Rows are points. Two turns around zero, p and q, are shown by what they do to some points. Where does a point land after both, in the order given? Backwards means that the second turn is done in reverse. Each puzzle has new turns, and all numbers are rounded.
In the rows, 128 means zero.

Turn p:
[162 115] -> [164 125]
[ 93 110] -> [ 99 101]
[101 146] -> [ 97 138]
[156 140] -> [152 147]
Turn q:
[161 106] -> [154  98]
[147 135] -> [148 130]
[143 138] -> [145 134]
[ 69 120] -> [ 69 135]
[120 140] -> [123 142]
Where do these land?
p, then q: [139 114] -> [139 114]
q, then p backwards: [128 175] -> [152 168]
p, then q: [117  95] -> [118  95]

Turn p:
[102 142 148 121] -> [109 139 155 139]
[104 134 102 129] -> [ 96 129 111 129]
[169  91 142  92] -> [167 101 146  83]
[122 153 108 113] -> [108 152 118 113]
[143 120 140 186] -> [160 119 111 177]
Turn q:
[145 108 131  87] -> [131 109 141  85]
[ 96  89 139 120] -> [102  95 158 136]
[158 158 124 179] -> [169 164 109 160]
[125 130 142 174] -> [141 144 139 170]
[131 151 131  95] -> [114 144 118  95]
[113 131 102 114] -> [112 112 104 122]
Where do these land?
q, then p: [129 149 106 137] -> [120 134  98 124]
q, then p: [136 144  94 113] -> [113 122 102 100]
p, then q: [118 177 178 132] -> [128 195 138 147]
p, then q: [151 119 132  95] -> [127 129 139  88]
p, then q: [ 96 104 122 126] -> [110 103 147 145]
p, then q: [116 114  94 141] -> [120  94 111 141]
q, then p backwards: [151  90 171 152] -> [137 121 193 124]

Turn p:
[132 111 111 181 113 103 130 131] -> [144 118  90 171 130 114 110 117]
[128 103 164  95 162 115 132 167] -> [106  96 150 125 129 107 179 156]
[154  88 128  93 153 106  93 105] -> [132  96 127  81 163  87 138 119]
[113 130 137 113 118 125 130 124] -> [119 131 143 125 119 128 134 113]
[106 114 125 160  76 130 156 166] -> [122 108 107 179  80 153 127 111]
[109 137 117 125 152 136 105  91] -> [112 155 130 109 165 126 114 116]
[153 142 113 140 174 158 149  81] -> [165 163 122 111 182 155 132 143]
[134 187 148 113 172 148 130 166] -> [111 161 159 122 120 134 138 201]
[140 135 149 122 127 120 127  90] -> [152 135 157 120 145 118 122 112]
[119 155  93 131  91 126 156 157] -> [131 152 101 139  70 144 126 127]
[122 107 123 135  70 140 100 131] -> [117  92 121 128 103 140  89  95]
Turn q:
[120  99 114 144  99 155 142 167] -> [149 123 116 127 142 172 149 167]
[155 146  95  99 131 171 130 114] -> [148 126  90  99 157 132 116  91]
[ 94 125  96 144 106 107  85 114] -> [104 111 102 127  74 145 106 144]
[115 139  97 142 134 153 139 118] -> [119 114  99 140 139 152 130 109]
[112 165 126 165 157  98 149  96] -> [ 95 132 133 187 115 120 122  91]
[148  92 155  87  92 110 129 126] -> [169 135 134 101 112  87 145 160]
[106  92 117 112 106  92 124 164] -> [121 141 115 124 115 121 132 196]
[139 146 163 135 102 100 107 129] -> [138 154 162 123  88 123 124 126]
[ 95 147 156  91 169 163 138 143] -> [ 82 131 140  94 169 121 165 108]
[168 125 159 141 152 103 145 144] -> [144 148 173 153 151 108 114 133]
[156 131 129 147 160 155 120  92] -> [138  92 141 134 145 126 105  85]
Where do these land?
q, then p: [153 153 143 126 130 100 168 131] -> [155 163 140 154 135 108 110 145]
q, then p: [130 138 145 149 126 168 130 166] -> [129 129 157 118 147 169 143 153]
p, then q: [ 98  74 139 133 132 116 109  97] -> [102  78 126 156 128  91 127 121]
p, then q: [ 85 147 135  97 113 112 167 128] -> [139 146 122 149 102 129 176  91]
q, then p: [112 152  99 159 163 147 161 138] -> [111 154 108 147 179 159 122 132]
q, then p backwards: [150 106 126  92 173 107  93 142] -> [144 146 133 123 148 120  58 119]
p, then q backwards: [159  91 121 120 110  94 130 163] -> [114  89 123 116 108 127 129  74]
p, then q: [125 157 126 149  98 146  93 102] -> [114 113 146  87  98 137 101 110]
p, then q backwards: [139 134 118 126 107 162 101  85] -> [165 146 114 130 140 156  90 140]
